Every row gives one point. Before rounding, the points of a table are all equally far from one centre. They may lie mostly on one side of it. Where is the centre, to within rounding?

Points, 9 rows:
.54	.02
.06	.47
.50	-.27
-.48	-.19
.49	-.29
-.43	.20
.53	.10
.15	-.56
.13	.46
Centre: .03	-.05

Points, 12 rows:
.40	.32	.44	.13	-.37	.12	-.10	-.62
.39	.06	.71	-.25	-.03	.07	-.18	-.04
.33	.41	.04	-.02	-.18	.18	-.34	.30
-.17	.23	.55	.59	-.08	.18	.20	.01
.39	.36	.02	.17	-.03	-.18	.05	.06
-.14	-.12	.78	.39	-.11	.14	-.04	-.17
.41	.22	.06	.25	.00	-.02	-.12	-.51
-.27	.52	.08	.17	-.26	-.11	-.40	-.27
-.36	.16	.25	.06	-.03	.43	-.05	.14
.38	.29	.94	.06	-.12	.05	-.24	-.29
.13	.43	.10	.41	-.56	.24	-.42	.06
-.04	.26	.10	-.19	-.31	-.09	-.41	-.37
Centre: .09	.28	.40	.17	-.14	.13	-.19	-.10

Points (20 x 14):
-.08	.61	.06	-.41	.19	.11	-.35	.77	.21	.04	.25	.36	.03	.02
-.04	.27	-.24	.26	.21	.09	-.81	.24	.41	-.03	.17	.58	.19	-.32
-.03	-.25	-.11	.05	.01	.00	-.57	.26	.19	.29	-.05	.75	-.33	-.16
-.13	.02	.44	-.38	-.23	.04	-.17	.13	.31	.32	.45	.19	-.04	-.28
-.22	.04	.34	-.33	.83	.33	-.22	.16	.12	-.21	.08	.50	-.11	-.17
.20	.01	.06	.17	.42	.13	-.94	.44	-.33	.03	.42	.57	.04	.17
-.28	.50	-.28	.02	.15	.61	-.15	.59	.28	.26	.21	.35	.02	-.22
.33	-.08	.21	-.29	.39	.54	-.41	.47	.10	.44	.64	.40	-.02	.17
-.21	.11	-.38	-.10	-.01	.02	-.12	.42	-.02	.33	.08	.59	-.20	-.27
-.02	-.06	.39	.42	.07	-.10	-.28	.49	.38	-.39	.33	.33	-.41	-.10
.03	-.12	.03	.32	.22	-.15	-.36	.25	.27	-.37	.23	-.03	.05	-.54
.06	.16	.02	-.07	.51	-.08	-.76	.55	.41	-.12	.38	.43	-.28	-.26
-.06	.35	.12	.05	.28	.06	-.60	.39	-.08	.10	.76	.55	-.04	-.54
-.38	.11	.08	-.03	-.07	.52	-.25	.57	.24	.01	-.06	.44	-.04	-.64
.03	.49	.17	-.18	-.10	.20	-.36	.32	.44	.08	.57	.48	.37	-.15
-.27	.06	.45	.35	.52	.13	-.87	.50	.30	.03	.16	.28	.36	-.14
-.52	.27	-.18	-.35	.15	.05	-.66	.33	-.13	.03	.24	.12	-.25	-.13
-.38	-.10	.08	-.35	-.11	.02	-.77	.20	.32	.00	.13	.43	-.08	-.27
-.51	.31	.09	-.12	.14	.26	-.55	.79	-.02	.04	.55	.35	.04	-.34
-.08	-.28	.03	.16	.36	.03	-.40	.20	.04	.08	.28	-.18	-.28	-.62
Centre: -.03	.07	.18	.08	.20	.27	-.36	.29	.05	.05	.21	.26	-.02	-.05

Points, 30 rows:
-.05	.16	-.05	-.03	.00	-.36	.13	.12	.16	-.50	-.27	-.12	.38	.27	.05	.32	-.24	-.28	.61	-.16	.91	-.25	.02	-.11
-.21	-.22	-.10	.03	-.06	-.45	-.03	.41	-.06	-.50	-.17	.17	.08	.44	.25	-.12	-.48	.02	.27	.22	-.17	.30	.14	-.42
-.12	.12	.01	.45	.20	-.50	-.33	.14	-.02	-.30	-.47	.28	.22	.19	.47	.17	-.53	-.58	.31	-.38	.27	-.18	-.09	.08
.18	-.27	-.13	.39	-.11	-.17	.28	.54	.21	-.40	-.26	.06	.13	.18	.19	.34	.06	-.86	.63	-.14	.68	.21	.21	-.39
.04	-.10	.54	.32	.19	-.11	.65	.24	.32	-.35	-.12	.40	.45	.23	-.20	.18	-.38	-.16	.43	-.11	.20	-.07	-.08	-.17
.15	.25	.21	-.07	-.34	-.09	.11	.39	-.04	-.34	-.10	.46	.13	.04	.22	.57	.52	-.17	.57	.21	.44	.09	.20	-.31
.12	.17	.00	.14	.19	-.72	-.19	.01	.07	.11	-.20	.19	.49	.23	.41	.39	-.28	-.53	.54	-.40	.19	.37	-.10	-.18
.24	.46	-.21	-.22	-.10	-.39	-.28	.26	.20	-.45	-.07	.51	.39	.20	.10	.32	-.49	-.42	.81	-.16	.25	.06	.30	-.06
.46	.09	.03	-.02	.39	-.40	.01	-.03	.14	-.38	-.08	.00	.37	-.06	-.15	-.15	-.57	-.46	.61	-.22	.23	-.08	.20	-.37
-.19	.27	-.01	.15	.14	-.57	-.27	.53	.12	-.45	-.26	.18	.60	-.18	-.11	.29	.15	-.70	.46	.22	.10	.16	-.18	-.35
.47	.15	.18	-.13	.01	-.36	.37	.02	.07	-.29	.16	.00	.49	.12	.45	.10	-.04	-.52	.67	.07	.34	.11	-.10	-.39
.28	.42	-.16	.38	-.09	-.35	.39	.48	.10	-.63	.16	.02	.40	.27	.19	.52	-.11	-.50	.67	-.09	.01	-.20	.04	-.25
-.13	.25	.39	-.31	.07	-.38	-.08	.44	.21	-.40	.00	.42	.23	.06	.71	.17	-.53	-.58	.48	.07	-.02	.23	.25	-.29
.03	-.08	-.09	.05	-.27	-.54	.16	.20	.14	-.27	-.25	.32	.43	.06	.11	.52	-.55	-.89	.69	-.07	-.03	-.19	.16	-.24
.17	.23	-.07	.31	.14	-.21	.14	.21	.05	-.57	-.31	.30	.42	-.44	.23	.19	-.05	-.30	.79	.24	.32	-.33	-.37	-.48
.03	.04	.43	.01	.29	-.18	.24	.07	.06	-.86	-.31	.71	.26	.00	.38	.14	-.29	-.36	.69	-.16	.26	-.06	.25	-.27
.08	.39	.08	.17	.06	-.34	.53	.20	.12	-.47	-.23	.46	.39	.19	.22	.59	-.25	-.41	.87	-.36	.19	.36	.10	-.59
.11	.09	-.07	.00	-.14	-.13	.07	-.05	.51	-.63	.04	.00	.03	-.27	.24	.20	.03	-.12	.82	.09	.36	.01	-.09	-.28
-.33	.24	.18	-.33	.19	-.42	.00	.18	-.03	-.40	.17	.62	.62	-.21	.07	.17	-.22	-.38	.61	-.05	.56	-.03	.40	-.51
.30	.49	-.01	.19	.34	-.47	-.25	.26	.21	-.27	.07	.14	.33	.14	-.13	.10	-.54	-.63	.45	.11	-.12	-.04	-.16	-.06
.00	-.01	-.44	.23	-.26	.03	.01	.53	.32	-.12	-.51	.37	-.22	-.04	.18	.77	-.19	-.64	.65	.06	.39	.11	.08	-.28
-.28	-.19	-.53	.09	-.18	-.72	.05	-.01	-.24	-.18	-.10	.37	.05	-.31	.38	.12	-.15	-.18	.40	.08	.46	.01	.43	-.36
-.23	.31	-.14	.38	-.02	-.31	-.13	-.08	.19	-.48	-.63	.46	-.14	.00	.08	.23	-.44	-.41	.74	.00	-.05	.31	-.08	-.32
.55	.53	.21	.42	.17	.12	-.42	.29	.37	-.26	-.22	.29	.12	.06	.19	.11	-.27	-.46	.40	-.03	.39	-.30	.12	-.50
-.04	-.07	-.06	-.09	.62	-.19	.03	.63	.34	-.90	-.12	.26	.21	.12	.29	.12	-.17	-.21	.25	-.33	.21	-.09	-.04	-.23
.20	.15	.14	-.24	-.12	-.55	.37	.20	.07	-.28	.13	.34	.31	.17	.37	.39	.15	-.41	.78	-.33	.24	-.21	.15	-.22
-.18	.12	.35	.03	-.18	-.25	.22	.25	.03	-.23	-.31	.31	.13	.48	.10	.35	-.34	-.33	.94	.02	.43	.23	-.01	-.73
-.12	-.17	-.27	.05	.25	-.24	-.04	.47	.28	-.29	-.09	-.19	.27	-.22	.07	.23	-.53	-.48	.68	-.36	.05	-.36	.02	-.55
-.45	.29	-.23	-.29	.08	-.39	-.11	.37	.20	-.20	-.38	.46	.29	.14	.40	-.04	-.23	-.10	.70	.00	.55	.16	-.20	-.51
.20	.19	-.21	.03	.39	-.22	.25	.04	.23	-.63	.05	.48	.27	.46	.43	.38	.01	-.25	.83	.08	.46	.26	.14	.04
Centre: -.04	.11	-.08	.20	.17	-.19	.09	.27	.11	-.18	-.11	.33	.17	.02	.18	.28	-.19	-.31	.32	.04	.25	.04	.18	-.32
